Rows are points. To make a cloud, some directions were put in groups of two or more. Within a group, all points are equally far from the middle, so they leave a hole (a ring in 2 directions, a hollow ball in 3). The other directions are filled evenly. Then the cloud was stretched, turned, moved and blurred a little. How many holes are there, and how many directions does each take, smallest first?

Cloud (22 x 3):
52	-13	45
-52	37	-25
-66	6	8
65	5	-30
-9	22	29
-82	7	20
12	37	-5
27	36	-51
-76	31	3
-50	-37	29
-47	15	36
12	-2	28
63	-29	-4
40	-27	-43
-73	27	-28
44	33	51
36	-5	-22
-36	13	30
14	5	-44
-22	41	-4
-27	52	-9
3	-1	-45
Holes: 0

Cloud, 32 rows:
48	-14	52	-27
34	-23	-31	-33
47	22	31	2
18	27	54	-5
-30	21	61	23
-7	29	-72	8
10	12	74	-3
-75	33	-11	-17
-42	17	3	-70
41	1	63	-13
43	-24	-18	-30
5	41	10	-31
8	-18	60	-47
-28	22	62	20
-70	29	-45	8
-67	-8	-14	-27
19	32	-44	29
12	-27	-23	12
5	-18	61	-45
-29	0	35	51
35	-2	-4	50
-13	-1	14	61
-14	12	74	10
50	-24	-2	-33
39	1	65	-13
13	11	-11	63
12	40	5	-28
41	-21	27	-52
-74	36	-8	-8
-18	-1	-73	-16
-79	21	-22	-25
15	-4	77	-16
Holes: 2 (2, 2)

Cloud:
-22	-26	-21	11	30	-19	16	-6
7	27	38	11	-8	-21	43	41
2	-9	29	48	14	-24	-9	-39
6	-14	44	-14	9	-5	-44	24
24	-4	23	-12	33	54	-1	-19
14	-10	27	39	16	20	2	-46
-10	22	92	18	-28	-8	-13	-8
8	-3	-47	12	-30	18	32	8
-40	44	33	-17	30	9	31	8
-19	16	6	18	-3	52	18	-47
-31	38	7	45	18	9	22	-21
4	10	-39	-13	34	-31	25	11
-1	0	27	19	3	1	-55	-14
24	8	-31	-29	10	-33	-5	38
-13	-14	26	22	-22	-22	2	38
35	-6	-10	30	-26	-13	-20	20
19	4	88	32	8	54	34	-25
-4	12	50	36	25	-3	13	65
-4	39	1	-17	-21	-52	60	13
44	-4	-30	2	5	57	1	7
-22	-45	-1	-2	18	-8	15	-9
13	-23	-37	52	14	-46	-41	26
-18	8	30	38	37	31	-33	4
11	18	60	2	32	-19	7	-6
-10	7	-73	2	-9	-73	5	-28
-11	19	-30	-10	-27	-17	16	45
17	10	64	18	41	-26	-10	-5
12	19	-10	36	45	-13	-24	-24
40	-12	15	10	57	-38	34	38
1	-14	82	23	-28	-2	21	4
9	13	55	-2	-9	7	-25	3
0	-51	45	8	7	-9	-18	0
-10	-7	-29	-26	21	-18	-16	41
0	25	78	48	22	36	38	13
43	6	38	57	15	26	11	-56
20	9	44	36	31	-67	-5	35
53	-38	18	50	27	21	25	18
-19	4	35	63	-2	-18	-34	-10
18	-56	-5	28	9	-17	41	-19
-8	-56	33	21	-3	-9	12	19
27	-28	62	0	19	26	20	0
6	41	-3	7	-16	-26	10	22
16	1	18	-14	9	17	-36	46
7	-8	10	-30	0	-27	-55	6
-41	6	11	29	33	39	34	-40
0	53	25	39	9	46	-41	8
-16	13	-35	27	-37	-40	8	9
-3	1	-12	8	-22	-1	-8	76
-23	26	-36	37	-18	11	-8	3
37	23	13	35	13	-12	5	59
-30	-4	22	55	-5	3	16	32
19	-33	73	31	-7	1	-18	-43
4	19	-32	-12	3	-15	8	12
4	-2	50	15	37	-10	48	12
2	-21	19	-12	-1	-50	19	35
-30	35	-23	17	-10	12	12	32
26	-20	13	58	-10	18	28	14
57	-36	-20	10	-2	-36	-20	12
2	-22	30	17	0	-3	53	16
19	47	22	16	26	-4	-29	-19
10	-9	-41	44	12	-77	30	-30
-15	3	-1	31	-25	-27	28	13
-36	-21	42	2	-2	-18	-22	-21
3	-33	-50	13	22	-38	-29	25
-12	-2	57	25	8	-20	24	-70
-6	1	77	6	36	9	-10	24
34	-22	37	35	25	-35	-10	-1
-21	-19	25	19	-32	-33	13	-25
-27	-9	7	20	17	27	-2	-39
33	8	70	51	-1	-35	-14	35
30	29	95	-3	-23	21	4	-23
-8	-17	26	8	22	47	43	-46
Holes: 0

Cloud (95 x 9):
26	55	-1	-64	-43	31	-4	-2	-1
-37	39	-1	45	-6	0	34	-18	6
-48	20	-3	59	28	-36	-25	3	24
-11	27	2	-33	-21	9	-32	76	11
-18	2	-64	-22	43	26	3	-7	72
7	29	21	-5	-70	-23	25	17	2
-20	-33	-3	-10	-33	-11	28	-21	-8
-41	15	-6	3	-64	-23	58	38	-29
7	22	16	-38	-12	-7	-16	-34	38
-10	1	6	16	68	-13	-16	-16	-7
4	44	-15	-15	46	-74	6	3	59
-18	15	15	0	11	77	-59	-12	25
-26	-14	-48	32	-6	-29	51	14	48
-8	2	-62	-35	-6	56	12	-30	30
-17	61	-4	8	18	14	46	-26	-10
-27	3	7	41	60	12	-12	14	64
11	34	49	41	-18	-55	32	28	6
1	-14	-19	49	28	-34	6	28	13
2	55	-2	10	-4	28	-69	18	17
5	59	11	10	2	-45	-68	24	-30
-57	65	-12	11	-4	31	30	-1	-48
32	60	1	-26	-28	31	-12	-32	-40
-42	80	41	-36	31	-8	7	8	-10
9	50	53	-19	14	-7	-60	17	-15
45	1	0	38	5	-24	-62	-12	16
-44	-22	-4	52	42	-50	21	18	15
-36	14	1	8	-48	57	10	45	-27
-29	39	61	-11	28	-66	6	45	-3
-1	53	13	-29	-7	49	-24	-46	-13
-51	25	15	17	32	52	-8	41	19
-25	63	-33	30	1	-31	-28	-9	29
-33	-6	-20	32	-66	-19	26	45	-11
-73	-23	16	15	13	25	-13	19	57
5	-33	22	-2	-68	8	38	6	-8
-8	-8	51	34	24	1	-68	1	-2
27	-5	19	37	-36	16	-8	-38	-6
-18	46	39	16	-1	-53	70	-15	-23
-47	25	27	-31	14	-24	82	3	6
-87	24	-29	-18	14	21	11	16	22
-68	14	22	-12	-3	-40	51	29	-23
10	36	95	-27	-21	18	-3	19	-33
-42	54	-16	9	4	-21	-40	-30	-37
-72	41	-32	-30	9	-22	40	26	-4
36	25	33	-41	42	13	5	-25	72
-51	20	-1	47	50	-14	-15	-8	51
-31	49	-1	-15	-13	-77	60	31	-32
12	58	30	-29	-1	-15	44	54	4
-4	26	-48	-17	15	60	17	-32	-3
-18	77	-5	-36	-37	1	43	20	2
-34	14	-16	-52	-16	28	-1	5	-35
59	63	-31	-38	-19	25	-24	-29	19
-12	21	25	42	-11	25	-45	21	19
-14	44	29	-35	43	-15	5	44	61
24	-5	-35	38	-48	12	-9	-20	-19
10	82	2	4	16	-66	-24	53	-13
-42	19	-14	14	21	56	39	-2	32
-23	26	26	44	3	6	52	-1	-24
24	-37	3	49	-29	8	4	-15	-7
-2	6	53	-19	42	-67	54	-22	3
-35	-34	11	27	13	-56	60	16	49
-8	-10	14	27	17	19	-73	7	14
-11	62	24	-14	47	-11	39	-25	-26
20	26	68	-15	-11	18	9	-36	-49
-11	20	-30	-19	-29	-51	-31	30	20
4	20	-23	19	-43	6	-9	-6	-80
7	27	75	12	-33	-39	36	58	-10
49	37	32	-50	33	12	-13	-7	36
-55	-16	0	56	-38	-7	12	0	-17
-11	34	45	3	55	33	26	-14	1
4	19	79	-6	-22	-54	-6	39	-40
1	52	8	-27	-38	2	16	75	13
-19	61	-16	23	18	-7	-16	-4	53
14	13	-26	-2	54	37	-44	-20	48
-61	25	34	13	9	41	-4	40	-44
-36	-28	-2	25	21	-18	64	-27	-21
0	40	13	-18	-15	-9	6	74	46
-34	-11	-5	57	33	-30	40	-43	23
-27	-18	20	47	-22	-19	-17	-2	-57
20	1	-39	-3	-79	3	-8	48	7
68	4	10	-13	-22	-69	-15	30	-3
36	39	10	-26	12	-44	-67	3	15
5	-30	5	0	46	17	-6	27	41
3	76	-5	-34	-61	-12	32	56	-33
9	48	27	14	-56	-5	7	-13	-48
-36	19	-19	26	35	41	2	16	57
-9	62	25	-6	-22	-40	71	10	-23
-21	-15	-18	21	-20	-6	-48	44	18
12	-9	-9	28	27	2	5	29	7
-31	5	-10	26	-1	7	-60	44	-1
-8	11	27	21	65	37	0	-20	67
-53	37	-11	-25	8	14	-3	72	-13
-32	7	28	-12	-41	39	39	49	29
12	-41	23	-20	19	-25	-15	-4	64
-50	-9	19	11	12	7	84	14	-31
-38	-3	5	64	-30	-18	-11	-8	-16
Holes: 3 (2, 2, 4)

Cloud (90 x 9):
20	-39	-23	-24	61	49	60	-2	28
-4	28	56	34	-19	27	19	2	-23
-18	-24	4	-31	4	-62	9	40	5
-49	-15	-49	-22	9	-1	85	-6	4
25	1	21	-8	8	-19	56	37	-26
-2	16	-50	-40	34	23	-6	24	-40
26	-10	-41	-18	3	2	-48	-22	-24
1	44	26	3	42	-1	42	-8	-6
-36	-19	0	43	0	22	70	-4	34
34	24	46	10	-10	-44	-57	5	-51
-43	4	21	53	-6	6	20	-6	-21
-2	44	-19	-35	-7	48	-8	15	-18
40	-18	-1	34	14	44	16	-7	1
-15	18	-55	-23	5	15	-10	35	-16
6	43	-7	59	19	39	-70	-17	-24
39	12	5	18	14	67	0	-1	5
1	13	17	79	26	71	-7	-9	3
-33	-16	-36	56	-6	25	38	10	-18
-25	33	21	39	7	-18	10	39	-44
2	35	34	-12	20	16	37	-38	18
-27	-11	22	-44	5	-33	-13	-48	18
19	30	10	-14	-24	-29	36	20	22
-17	5	11	88	-2	24	-44	-26	-36
-10	5	6	-24	63	42	31	39	-10
6	12	13	14	-26	39	23	53	31
17	33	-3	13	-13	12	30	-51	15
26	-73	-22	0	6	25	43	26	2
60	16	-13	9	16	26	-1	13	-4
-4	16	-16	-31	52	27	20	41	-36
3	-16	-23	-21	39	24	77	-38	-3
27	-35	31	23	-37	2	6	-45	-22
-3	-38	-55	-37	22	-46	21	-35	2
35	-14	13	-45	-1	-21	-31	18	-57
-21	9	-59	1	39	32	12	5	5
40	-8	-7	74	30	8	24	14	3
-24	34	66	53	-23	2	-53	-7	-41
-38	0	-34	-32	34	24	26	48	21
-2	-52	-63	-35	9	-15	5	20	12
-5	2	-34	-32	-6	58	41	34	24
44	6	-5	46	40	-9	13	-23	17
41	-8	33	27	-28	5	-17	-64	-24
10	68	33	0	-20	48	-45	-7	-50
3	-3	8	51	-9	14	28	-27	68
15	0	1	-46	20	-16	-39	17	-56
41	-23	42	-23	1	17	-18	16	-11
-24	34	15	-30	34	-26	-28	6	3
45	13	63	-4	-28	12	-17	0	-22
-9	21	6	-2	-45	40	25	46	-8
3	19	27	7	7	-33	-50	-64	-23
3	3	-13	74	42	31	36	8	-7
-50	-11	-31	15	-7	14	51	-15	6
18	35	43	8	-2	-42	-61	-46	-38
-19	-14	17	86	11	25	50	3	49
-58	4	1	45	18	-19	43	11	14
3	-37	6	-37	40	43	71	56	-1
43	36	10	37	32	39	0	32	2
10	-49	-2	-48	60	-51	50	-34	-1
9	11	12	-69	15	4	59	-7	22
-5	17	-32	48	18	13	14	-17	-58
-6	-45	-18	6	70	-3	-14	-16	-5
-16	-77	-6	-23	15	-31	95	1	36
0	26	-55	18	28	39	19	-4	0
-16	-15	-34	36	-41	61	38	-4	9
6	-61	-48	-50	9	-11	21	33	27
-28	-36	-19	27	50	48	13	9	-18
20	1	31	2	-32	-19	18	43	14
27	-21	-11	-2	-28	34	-13	-11	45
-24	2	-38	-50	59	9	4	31	0
24	-28	9	-19	-25	13	35	56	0
-30	26	16	54	-24	-1	28	10	-23
3	17	-26	-11	-2	10	55	70	19
-5	28	29	50	40	48	-76	-5	-1
15	-45	18	34	-22	34	36	-30	1
10	-33	-13	28	0	15	-48	-19	-47
37	-49	-17	25	7	-5	12	-7	-20
33	59	43	23	-23	5	-6	-56	12
14	8	-58	-13	2	57	34	-19	-13
-43	-21	46	-10	23	26	-8	27	-16
8	-7	-2	-11	-44	-4	45	-36	23
-14	-7	8	-42	33	43	-44	-7	-10
7	13	7	-37	-5	22	52	-55	6
10	34	28	-31	5	-15	-68	-10	-18
33	-41	11	-64	28	11	-10	7	-10
-41	-14	-9	19	-22	12	47	-6	-37
-2	37	10	84	-34	58	-37	47	-19
9	-36	-8	-90	28	-19	18	20	32
-20	-13	25	-18	-6	34	59	47	30
2	28	22	-26	5	23	-65	-5	-41
5	-16	-59	-17	-19	42	59	53	7
29	-56	3	-12	11	28	-12	-48	-3
Holes: 3 (2, 2, 2)

Cloud:
32	63	10	-26	-26	-12	9	28	-39
-8	-55	-46	29	6	7	10	12	-7
32	-42	22	-48	31	-13	28	17	-10
27	-44	0	1	0	34	19	6	30
-37	-37	-10	29	5	-16	-29	22	-44
45	-49	16	-28	-6	-16	28	18	-32
2	71	-14	38	55	9	12	30	-2
3	24	-2	75	-16	-14	-35	6	41
-47	14	1	-9	55	30	-17	-38	-15
1	-14	7	-60	62	-8	12	-38	-18
-8	43	-11	0	-8	49	-1	2	-19
55	29	1	19	51	-22	15	-5	-31
-22	72	-4	3	18	-55	-17	-2	11
3	50	-52	-33	48	-11	9	6	26
-45	-8	-25	11	-1	29	-30	12	46
34	9	34	-10	9	-57	20	20	21
35	66	54	-24	17	21	35	7	11
11	36	24	-33	-17	22	67	-15	-3
-21	-4	11	1	-4	51	21	-20	17
-11	74	22	-13	30	36	38	-7	-13
-14	14	-61	16	55	-5	-22	-26	-43
-61	33	2	6	20	19	-6	-13	37
37	-3	14	-14	73	38	-11	21	41
14	-23	-28	29	33	-40	6	-39	22
35	-19	29	26	10	1	-28	24	-39
-46	60	22	21	35	-18	5	-15	7
-21	-11	32	-30	4	-49	25	27	7
-9	-38	-29	30	-16	-33	-57	-14	24
0	36	25	5	33	21	61	-16	53
-4	0	3	-44	-23	22	-9	42	4
-46	-4	-27	23	84	23	-23	-24	37
-5	31	-19	78	-2	2	-4	37	24
42	-71	19	-23	-17	-13	21	-4	-25
-1	22	-5	-3	11	-28	42	-36	55
-7	-53	55	38	0	18	4	11	3
31	-12	-22	-48	19	24	-18	-54	-5
-2	-64	33	43	9	-15	-45	18	-6
2	-22	40	16	30	-34	32	-47	10
-49	17	-12	-24	32	36	-12	41	6
-42	5	23	-15	39	15	26	23	-18
-55	39	-28	34	12	-29	24	18	8
-2	49	-21	-19	95	46	9	7	20
5	6	19	26	81	38	-28	-27	34
17	54	-59	38	15	18	-29	0	-35
-21	41	-17	-42	-13	-22	11	26	14
12	14	20	-53	51	-19	-16	-34	5
-26	26	39	-5	82	32	-16	-26	25
-31	37	21	13	2	-31	-15	-38	40
-7	-30	62	60	-16	-32	4	-12	28
-17	-28	26	-27	-6	-25	7	-32	-38
-39	-10	2	45	12	17	-12	-31	40
58	19	-18	41	-6	4	-12	-30	-9
-1	-7	63	44	3	-39	2	-25	32
2	14	-46	-27	4	-10	22	39	-21
-28	-45	53	9	49	27	2	-36	35
-47	19	39	-1	52	-20	0	-17	46
19	1	-14	-37	-3	36	-53	-8	-9
23	46	-19	-63	77	16	2	12	10
17	-21	-2	16	-16	-2	-22	20	60
18	50	-44	-7	0	16	-41	1	-40
17	7	31	-2	64	55	-18	-19	46
32	23	63	-1	15	30	7	0	17
-24	19	52	11	8	-18	22	-9	-37
-8	-35	21	8	70	6	36	-21	24
-10	64	-42	-10	29	6	-32	49	25
57	-18	36	-40	16	16	15	-24	-35
4	49	-63	-3	10	-7	-27	20	36
17	48	12	-23	-6	33	-11	2	-40
-32	-12	8	30	-54	-46	-31	37	0
-7	-14	45	-54	17	43	43	3	12
36	48	-34	-3	31	-13	-21	29	-47
21	-40	6	35	-47	-46	-29	-9	-1
25	50	62	-14	27	23	19	9	32
28	-11	47	-42	52	60	-15	-24	-26
-3	-30	45	78	-10	-31	13	17	2
18	-3	5	29	19	-1	57	6	46
-20	-29	-49	17	16	11	-22	-9	-60
-13	-21	72	12	-3	6	-15	-1	43
17	1	15	43	-21	-56	-30	39	-23
28	38	-47	34	13	16	-32	28	15
33	7	-26	-2	53	32	6	-1	48
21	19	-27	-3	6	47	-44	-22	-17
10	-44	13	74	-44	-48	-1	-3	-34
1	39	34	-44	60	10	-2	9	66
3	-4	30	-13	30	-55	23	-7	-11
11	53	8	-8	-27	29	10	-5	30
-5	-23	-32	64	10	-42	20	-18	12
1	59	-47	4	51	23	8	15	47
-22	-5	-61	-28	47	-18	-30	-28	21
-16	-23	38	1	18	-11	51	-32	49
11	21	6	2	82	30	-22	39	30
41	-36	7	-8	63	6	-35	-60	1
Holes: 2 (4, 4)
